Every row gives one point. Each copy is the shape, with its points in the same order, stretched, turned, moved and blurred by noise. Some copies are also mirrored. Which?
In the rows, 128 means zero.

Shape (8 x 3):
[[ 96 156 125]
 [ 94 171 191]
 [147  76  91]
 [104 151 124]
 [ 67  92 192]
 [ 70 128 188]
 [119 119 112]
 [159  82 109]]
Copy 1 (8 x 3):
[[137 159 156]
 [ 84 193 133]
 [141  86  99]
 [141 155 148]
 [ 49 127 144]
 [ 63 165 148]
 [135 117 129]
 [138 102  87]]
Copy 1 is: mirrored
Copy 2 (8 x 3):
[[ 69 112 152]
 [118  88 187]
 [109 139  70]
 [ 78 127 147]
 [120  26 141]
 [112  42 159]
 [ 91 121 122]
 [130 142  83]]
Copy 2 is: only turned
Copy 3 (8 x 3):
[[126 126 113]
 [ 78 127 178]
 [163  47  84]
 [130 120 110]
 [ 38  67 148]
 [ 52 100 151]
 [151  90  99]
 [171  42 113]]
Copy 3 is: only turned
Copy 4 (8 x 3):
[[ 96 133 106]
 [ 35 119 148]
 [204 113 131]
 [104 134 107]
 [ 83  31 149]
 [ 54  65 139]
 [145 126 118]
 [191 117 150]]
Copy 4 is: only turned

Shape (7 x 4):
[[139 172 118  50]
 [116 149  90 166]
 [ 78 109  94 135]
 [ 65 170  57  88]
 [105 117 169 160]
 [ 84 109 164 135]
 [136 132  75 106]]
Copy 1 (7 x 4):
[[168 197 141 102]
 [ 82 130  87 124]
 [113 140  86 170]
 [123 207  65 138]
 [ 87 121 154 169]
 [105 139 149 184]
 [141 140  87 111]]
Copy 1 is: mirrored
Copy 2 (7 x 4):
[[ 67 134  66  36]
 [ 87 154 125 166]
 [ 89  83 124 150]
 [ 19  89  58 140]
 [103 128 200 105]
 [ 93  94 185  94]
 [105 128  69 123]]
Copy 2 is: only turned

Shape (13 x 8):
[[138 115 101 130 116 162  45 126]
 [137  98 180 100 161 135 164  95]
 [140 131 183 128 164 153  97 170]
 [139 153 194  58 160  50 136 134]
 [ 90 127 100 118 106 127 127 152]
 [131 147 121 158 129 148 167  84]
 [ 88  86 172 120 108  90 108  81]
 [153 162 116 129 122 134 164 133]
 [ 88 202  89 134 106 107  77 133]
 [193  76 137 126 150 138 142  96]
 [138 152 121 124 132  77 151 116]
 [121  63 137 102 198 173 144 114]
 [102 159 108 128  73 165 147  74]]
Copy 1 (13 x 8):
[[121  99 147 124 103 146  54 104]
 [162 132 158 137 163 119 172  92]
 [170 176 178 141 128 141  98 148]
 [ 71 223 171 123 203  89 140 122]
 [102 113 101 110 145 156 118 157]
 [162 129  79 136 126 123 142  82]
 [ 84  88 157 184 150 107 145 103]
 [141 167  88  99 130 123 127 122]
 [ 56 174  76 140 136 149  62 134]
 [183  94 151 106 139  86 135  74]
 [ 97 163  96 121 169  94 130 117]
 [209  93 167 116 178 162 144 100]
 [102 118  73 129  89 159 151  87]]
Copy 1 is: only turned
Copy 2 (13 x 8):
[[172 127  67 157 140 159 109 115]
 [ 95 113 160  84  96 135 127 101]
 [156 134 168 122 152 150  66  88]
 [140 170 158  52 118  54 118  95]
 [150 153 106 131 125 125 120 178]
 [ 81 150 128 144 130 151 162 121]
 [103 155  98 124  69 102  94 115]
 [130 146 150 135 142 127 168 125]
 [165 222  61 144 180 122 127 159]
 [110  71 144 128 107 112 157  80]
 [117 162 123 117 147  79 154 129]
 [103  65 137  83 118 162 100 126]
 [110 179  94 145  90 169 172 151]]
Copy 2 is: only turned
Copy 3 (13 x 8):
[[159 117 117 158  75 187  97 133]
 [109  90 183 139 164 103 149 163]
 [181 113 165 173 166 155  95 151]
 [165  95 158  65 213  73  93 157]
 [142 147  99 144 111  90 112 194]
 [120 134 135 172 143  78 182 127]
 [ 80 112 171 126 125  86  94 145]
 [167 124 119 147 139  77 166 149]
 [160 191  60 119 129 107 101 120]
 [133  32 169 158 124 123 152 144]
 [150 110 108 121 160  57 133 140]
 [ 88  75 145 180 148 156 142 198]
 [115 180 136 145  88  84 190 142]]
Copy 3 is: only turned
Copy 4 (13 x 8):
[[ 61 132 150 100  98 137  62 124]
 [142 101 124  63 159  99 175 100]
 [118 129 168  86 172 126 109 165]
 [129 109 148  73 159   7 159 165]
 [ 85 110 108 157 101 118 119 160]
 [151 154 120 133  99 126 157  99]
 [ 74  96 177 107 118  89 153 102]
 [160 140 111 126  98  99 138 144]
 [ 58 181 130 182  75  87  89 157]
 [166  88 143  48 135 113 125  84]
 [150 133 135 133 108  60 133 128]
 [114  94  85  77 194 140 140  76]
 [ 94 165 101 123  52 135 175 120]]
Copy 4 is: only turned

Shape (13 x 9):
[[137 148 147  92 109 145 107  75 143]
 [118  81  96 138 161 114  91  61 148]
 [163 155 170 123 151 160 110  99 127]
 [135  93 112 117 111 110 143 114  93]
 [132 154  88 118 195 158 129  88 133]
 [115 161 137 203 129 115 175 171  61]
 [126 125 104 146  91 160 154 144 149]
 [119 169 114 113  99  64 115 140 169]
 [ 94  94 138 140 137 148 121 141  44]
 [135 115 158 128 120 131 139 106 150]
 [137 169 160 154  44  78 102  50 163]
 [150 129 108 163 114 125 115 143 100]
 [160 148 132 136 122 120 162  96 159]]
Copy 1 (13 x 9):
[[149 149 147 112 113  99 133 109 149]
 [130 132  89  95 123 169  88 103 122]
 [167 150 159 116 164 112 139 138 140]
 [117  96 118 108 131 104 165 112  91]
 [151 137 114 142 143 170 150 110 167]
 [167  54  95 186 195  92 185 145  79]
 [159  69 147 162 112 139 149 142 107]
 [144 118  87 168  82 123 138 189 120]
 [ 84  82 130 136 215  85 134  74 108]
 [158 127 141 139 124 124 129 136  84]
 [208 138  81 130  59  71 107 136 118]
 [153  67 117 124 153 101 142 140 124]
 [188 125 118 126 106 137 172 143 104]]
Copy 1 is: mirrored
Copy 2 (13 x 9):
[[100 103 152 106 155 151 131 102 105]
 [115  70 101 123 185 115 113 142 135]
 [163 118 173 115 146 151 135 118  93]
 [116  99 135 127 105 105 134 139 148]
 [141 130  92 141 172 126 154 140  85]
 [216 193 153 168  56  85  92 122 124]
 [133 125  83 146  89 171 122 105 126]
 [ 99 167 151  98 159 139 117  89 179]
 [156 119 162 163  72  95  92 199 112]
 [136  94 152 145 130 160 131 103 137]
 [111 120 164  68 169 117  81   7 140]
 [164 142 127 102 105 113 106 134 135]
 [145 117 124 128 142 147 152  65 132]]
Copy 2 is: only turned
Copy 3 (13 x 9):
[[145 175 109 104 149 198 111 133 143]
 [130 120 147 117 201 137  83  66 187]
 [153 162 151 114 191 176 129 145 128]
 [131 131 156 126 125 129  72  75  98]
 [166 132 109  67 214 113 142  97 138]
 [ 98 166 177 166 154  34 112 105  67]
 [138 146  93 164 117 121 148  91 126]
 [146 152  83 101  90  97  72 162 157]
 [ 66 125 199 130 156 115 111  76  88]
 [154 152 147 138 129 163 122 104 155]
 [136 248  94 173 128 174  44 138 164]
 [119 129 124 166 163 103  90 117 107]
 [190 178 119 131 140 128 106 106 141]]
Copy 3 is: only turned

Shape (15 x 12):
[[212 116 103 113 216 171 153  66 173 113 104 162]
 [143 126  85 104 155 122 139 158 131 120 141  59]
 [122 165 128  44 136 103 167  73 122 202  40 195]
 [104 125 155  90 168 132 117 150 100 127 109  90]
 [ 96 204  87 108 130 134  81 119 101 106 126 164]
 [130 169 160 193 117 107 115  65 167 166  97 182]
 [170 138 175 134  78 106 158 127 170  87 127 133]
 [106  64 144 114 108 164 127 129  85  81 157 105]
 [190 139  95 200 181 208 147 146 180 141  79 171]
 [150 146  88 141 110 125  72 202  55 162 142 112]
 [125 101 101 101 131 133  81 144 144 124 101 134]
 [107 161 139 122 141 167  95 124 134 126 111 118]
 [ 76 149 174  35 145  91 168 125 172 191 140 195]
 [ 53 114 164 105 183 104 163  99 146 102  95 200]
 [112  87 115 151 162 176 185  93 178 133 102 164]]
Copy 1 (15 x 12):
[[148 100  77 129 151 151 212  69 137 168 163 160]
 [105 145 105 101 110 125 161 186  98 155 139 108]
 [115 134 138  84  75 164 216  80 157 153  35 187]
 [ 95 131 100  95 133 115 125 165 140 140  83 119]
 [ 63 212  76 110  78 155 110 121 154 138  91 145]
 [101 185 180 159 121 114 132  56 153 133 109 180]
 [161 193 169 133 116 157 125 111 146 131 129  75]
 [105 117 112 110 145 174  72 155 105 103 110  67]
 [137 126 112 184 151 163 165 114 142 208 150 212]
 [ 85 184  78 152  80 122 106 178  68 167  58 100]
 [135 138  99 120  77 144 107 140 129 138 105 142]
 [ 93 165 110 101 125 129 102 123 154 164 112 145]
 [ 81  97 172 111  54 161 174  99 221 151  71 120]
 [ 85 104 141 128 122 171 144 125 216  84  86 168]
 [109  74 162 139 145 188 156 114 148 138 145 184]]
Copy 1 is: mirrored
Copy 2 (15 x 12):
[[159  51  86 126 168 117 234  75 117  62 113 187]
 [146 158 146 103 104 127 155 172 113  95  90  63]
 [ 69  84  70  96 181  63 156  85 173 225 134 119]
 [100 107 131  97 133 135 116 162 173  94 120  48]
 [ 88 179 109 139 142 135 126 126 126 119 175 119]
 [141  85 143 162 143 114 138  41 166 148 130 191]
 [178 112 146  91  69 128 169 124 118 163 166 159]
 [122 110 110 113  71 197 118 187 114 114  85  94]
 [195 121  50 198 144 110 211  92 196  70 124 208]
 [164 202 116 150 145 116  72 233 128 128 102  92]
 [119 147  98  80 115 117 118 136 147 100  93 143]
 [126 131  97 123 129 151 124 103 167  95 148  89]
 [ 54  97 154  60 202 126 179 105 215 216 149  99]
 [ 36  70 146 117 129 135 190  87 212 125 141 153]
 [124  81  97 158 113 150 216  71 187 120  89 177]]
Copy 2 is: mirrored
Copy 3 (15 x 12):
[[142  21 132 148 175 176 191 183 108 117  53 170]
 [151 136 135 148 116 126 157 195 109 162 148  99]
 [ 94 171 218 141 212 215 178 140 135 146  27 136]
 [107 157 170  79 147 103 148 179 111 129 114  84]
 [133 179  65 142 179 122 118 139 138 111 100 123]
 [ 42 118  96 167 144 162 159  68 116 112  62 141]
 [140 141 134 140  73 173 165 112 132  81  90 145]
 [124 125 150  72 116 106 104 162 186 103 156 118]
 [ 68  46 124 240 135 121 121 194 118 112  62 147]
 [127 136 134 200 134  69  81 119 125 160 181  92]
 [103 119 139 110 129 102 100 170 126 168 100 163]
 [ 82 142 107 119 154 121 105 171  94 115 100 107]
 [ 93 205 230 120 200 153 226 149 111 100  93 190]
 [ 86 155 153  67 165 115 208 151 182  90  47 150]
 [ 53  82 149 138 136 148 177 195 171 110  76 163]]
Copy 3 is: mirrored
Copy 4 (15 x 12):
[[206 145 109 115 205  70 144  83 200  65 113 179]
 [175 148  72 126 150 108 163 116  85  81 179  57]
 [149 185 165 161 181 104 141  50 174 200  38 105]
 [145 115 150 127 168 116 164 136  99 119 140  63]
 [121 171 110 192 144 117  86 145 124 148 156 121]
 [ 85 195 134 161 110 121 188 121 182 133  46 157]
 [ 87 166 137 113 107 116 161  61 155  30 116  86]
 [143  71 171 121  93  86 147 101  69  62 177 124]
 [138  88  50 101 156 141 149 109 249 114 107 180]
 [185 118  86 214  91 136 131 164 131 136 202  74]
 [155 120 100 137 141  63 119 153 123 118 116 108]
 [120 142 131 113 141 143 146 150 126 125 113 118]
 [ 93 201 192  84 183  32 175  90 188 188 119  73]
 [ 50 125 172 133 197  28 166  89 145 145  77 125]
 [107  93  99  80 139  67 192  68 170 122  97 177]]
Copy 4 is: mirrored

Shape (18 x 12):
[[163 153 122 195 151  99 153  98 117 146 115 167]
 [174 146 100 135 125  83 122 169 105 159 159 133]
 [160 123 154 108 152  74 115 105 152 130 113  87]
 [159  83 136  77 155 137 107  68 116 175 162 134]
 [134  96 209 144  99 128 130  79 131 126 141 134]
 [109 139 127 122 109 166 177 120 131  72 123 115]
 [139 175  99 150 170  91 168 129 169 157 130 183]
 [168 156 145 126 149 129 168 140  88 134 172 172]
 [184 143  83  96 139  37 147 127  76  82 130 155]
 [172 152 131 136 120 158 137 131 114 157 100 131]
 [107 155 155  92  96 141 148 166 121 166 153 141]
 [198 185 150 108 134 108 127 154  58 160 151  87]
 [127 102 146 127 175 153 174 118  89 123 142  98]
 [129 131 141 136 126 132 145 132 137 106 134 107]
 [154 141 112  98 141 144 180 118 147 119 157 102]
 [154  99 146 110 102 145 138 143 106 118 128  94]
 [130 157 102 157 145 162  58 113 138 116 153 159]
 [137 173 142  82 110 126 165 211 155  94 143 161]]
Copy 1 (18 x 12):
[[125 148 125 210 127  96 165 128  91 118 140 129]
 [171 147 123 128  86  85 164 132 108 155 148 139]
 [124 154 166 129 125  88 170 125 176 129 107  98]
 [112 111 116 125 132 152 187  70 158 198 114 143]
 [ 85  86 166 135 108 171 162 127 142 117 100 118]
 [ 92 117 106  91 158 142 113 145 118  85 119  84]
 [131 193 119 177 157 111 156 160 108 130 180 141]
 [134 148 124 132 106 141 165  89  65 127 145 120]
 [117 178 159 122 137  22 181  94  57 128  95 142]
 [141 141  76 144  90 130 153 135 148 100 123 119]
 [126 147 110  79  73 183 136 171 140 145 137 120]
 [184 170 128 114  50 104 166  95 116 142  95  83]
 [ 85 119 118 118 113 125 145  76 116 139 147  63]
 [116 123 127 113 123 128 124 140 136 110 139  91]
 [135 145 110  99 169 141 162 128 125 132 145  81]
 [119 101 114  86  91 118 156 123 144 111 119  98]
 [157 121 110 161 142 139  77 108 143 131 137 173]
 [146 175 124  49 108 148 135 165 120  71 164 125]]
Copy 1 is: mirrored
Copy 2 (18 x 12):
[[145 119 134 152 182  66 140 119  88 155  96 102]
 [155 128 187 158  86 100 133 165  80 179 137 112]
 [ 92 126 148  88 116 111 191 125 152 182 102  89]
 [113 154 144  59 129 157 189 130  64 189 139 123]
 [ 91 139 133 113 145 135 156  55 125 143 151 131]
 [133 122 111 140 126 129 138 154 151  68 150 116]
 [143 148 141 167 182  75 155 190 110 149  75 149]
 [167 129 205 154 160 123 149 147  87 133 149 135]
 [113  98 200 111 117  31 156 193 100 169 167  94]
 [161 118 151 144 101 118 168 122  81 114  98 106]
 [120 168 189 165  98 156 132 150  97 104 124 172]
 [157 138 249 140  87 138 156 132  84 144 128  64]
 [132 100 144 116 163 182 142 143 131 138 141 113]
 [137 129 129 134 118 130 140 135 146 123 133 112]
 [143 144 131 141 125 145 181 176 134 121 147  96]
 [127  99 145 128  75 151 157 127 125 132 161 105]
 [197 171 133  78 107  91 103 139  97 131 114 134]
 [161 128 199 182  91 112 151 194 164  87 135 180]]
Copy 2 is: only turned
Copy 3 (18 x 12):
[[108 161 155 182 166 131 120 136 134 168  89  90]
 [176 116 157 137 119  63 115 126 101 151 108 118]
 [155 111 190 112 158 128 112 114 186 124  96  86]
 [154 121 183 108 134 184 130  46 146 108 141 149]
 [107 158 167 149  91 173 108  95 205 124 163  60]
 [109 155  90 130 129 115 178 138 178  87 145  80]
 [ 93 162 145 125 186  66 112 119 128 182  93 122]
 [132 182 179 151 126  85 159 118 111 117 154 120]
 [165 128 181 177 126  29 157 117 163  88  52 144]
 [165 173 137 109 135 153 129 141 123 131 117  98]
 [122 155 142  69  85  91 122 115 110 118 151  95]
 [208 148 217 119 132  98 143 132  83  98 117  70]
 [103 111 157 142 142 154 208 129 131 101 173  99]
 [125 134 127 133 134 112 136 136 161 119 145  79]
 [151 134 133 106 163 101 177 104 155 130 143  99]
 [162 116 137 115  96 137 158 144 162 107 149  97]
 [149 144 109 164 171 142  64 105 104  99 147 112]
 [136 177 128  77 112  20 127 157 154 108 160 117]]
Copy 3 is: only turned
Copy 4 (18 x 12):
[[104 102 164 155 139 117 118 121  80 129  98 169]
 [110 157 158 171 153  95 113 147  97 150 149  99]
 [157 138 196 149 132  75 135  98 160 125 112 121]
 [109  74 160 120  86 129 155  66 161 164 141 105]
 [118  99 176 137  60 180 146 122 144 107 113 142]
 [142 150 109 117 130 147 139 122 111  74  87 103]
 [ 81 128 148 131 185  81 143 117 118 133 110 159]
 [ 96 129 155 103 133 150 153 143  77 138 134 120]
 [146 149 141 135 121  23 169 154  71 147 136  97]
 [141 155 145 135 146 156 116 119 110 159  96 121]
 [104 159 142 108 132 169 131 170 152 145 115 103]
 [139 182 212 121 126 136 114 148  77 165 122  64]
 [140  82 157 102 142 165 127 118 103 106 109  77]
 [139 141 143 135 139 130 126 128 133  93 109 113]
 [121 154 145 133 160 133 154  93 125  96 112  93]
 [170 141 147 153 128 162 125 132 127 123 117  78]
 [ 92 137 104 113  99 101  85  70 117 120 149 158]
 [146 210 118 108 175 119 155 170 141 119 148 122]]
Copy 4 is: only turned

Shape (16 x 12):
[[163 124 102 149  82  87 140 104 110 130 112 115]
 [125 107  96 119 194 114 143 110 190 133 203 111]
 [178 165 120 161 157 143 113 187 108 135  99 186]
 [147  90 177 144  77 102 161 113 105 137 169 153]
 [143 100 140 127 205 133 188 107 180 121 170 116]
 [126 124 119 180 182 154 144  77 246 117 240 109]
 [111 129 129 144  77 129 113  81  61 186  98 165]
 [160 152  88 118 104 110 163 150 129 120 103 195]
 [132 147 126 133 188  95 138 157 208 196 191 109]
 [194 140  93 132 134 154 101 178 103 144 141 129]
 [ 92 124 107 153  87 112 139 146  89 136 166 152]
 [ 95 117 133 182  98  67 124 142  47 138  86 132]
 [150 123 101 116 168  99  85 145 113 136 152 172]
 [136 144 153 171  65  45 133  63  65 124 139 161]
 [175  81  87 165 137 101 111 176 135 161  97 188]
 [136 130 145 117  83 122  77 165 117 114  76 161]]
Copy 1 (16 x 12):
[[190 181 116 159  92 112 144 143  99 120 141 124]
 [188 133 182 146 214 101 138 137 134 134 139  88]
 [164  83 114 149  95  72 129 181 154  94 120 104]
 [186 148 163 118 106 110 163 122 110  86 196 139]
 [173 131 183 133 224  90 150  92 150 141 114 126]
 [159 140 249 202 216 127 131 117 158 152 135 106]
 [160 131 126 117  48  89 142 175  51 146 171 129]
 [186 136  74 167 115  98 150 148 135 115 164 124]
 [202 126 190 126 176 101 178 155 188 155 130  60]
 [182  95 106 129 119 133 148 195 129  78 117 109]
 [161 155 131 145 123  83 165 183  84  93 189 103]
 [148 180 115 128  63  38 153 165  52  90 153 103]
 [191 110 134 129 122  91 108 158 107 106 151  79]
 [178 221 145 147  47  93 102 138  78 128 194 137]
 [227  90 113 156  86  58 169 158 106  68 113  91]
 [137 110  85 137  66 124 151 133  91  94 165  67]]
Copy 1 is: only turned
Copy 2 (16 x 12):
[[157 113 120 133 108  65 158 130 110 136 106 118]
 [126  98 179  98 165 166 121 101 135 195 179 167]
 [ 76 142 121 148 116 136 197 173 137 112  75 139]
 [147 140 136 169  78 121 109  84  72 168  91 138]
 [158  99 177  86 148 170 107 118 127 150 160 194]
 [144  84 160  91 144 196 113  70 221 214 173 191]
 [109 186  82 135 110  61 106  92  94 122  96 104]
 [ 79 114 149 139  68 103 180 142 106 128 105 142]
 [107  88 195  89 174 166 129 101 135 187 127 128]
 [ 98 129  94 141 124 158 192 156 111 126 114 102]
 [105 148 138 179 118 108 152  80 114 131 116 117]
 [148 153 136 177 137  42 130 136 101  92  82 122]
 [ 74 142 140 153 142 129 147 148  98 183 122 146]
 [165 169 146 165  75  27 148 121 121 165  84 145]
 [ 74  93 116 166 144  96 161 144  77 142  77 135]
 [ 74 143  95 165  70 126 117 164 110 128  96  87]]
Copy 2 is: only turned
Copy 3 (16 x 12):
[[108  84 179 130  77  98 129 182 106 111 111 103]
 [ 72 114  37 155 134 126  96 135 158 159  83 131]
 [199 160 153 137 167  73 116 207 149 125  92 163]
 [125  98 163 102  66  74  79 127 176  85 140 136]
 [ 92 115  47 146 125 128 119 139 217 152  96 122]
 [ 97 111  20 201 142 144  19 112 178 187  64 105]
 [134 139 237 158 106 108 125 121  98  70 142 158]
 [159 130 123 123  93  92 148 218 125 108 159 145]
 [ 79 171  48 163 145  87  83 140 138 219  83 153]
 [175 110 141 118 174 106 104 190 103 156  92 153]
 [109 123 163 139 126  90  78 159 122  74 161 135]
 [ 93 162 244 109 116  65 136 176 132  49 129 105]
 [127 144 119 115 146 106 109 175 114  98  70 184]
 [109 124 194 140  44  52 121 136 107  27 119 104]
 [127 143 187 112 112 115 101 245 174 121  90 173]
 [182 181 188  73 135 120  86 184 101  96 126 118]]
Copy 3 is: only turned
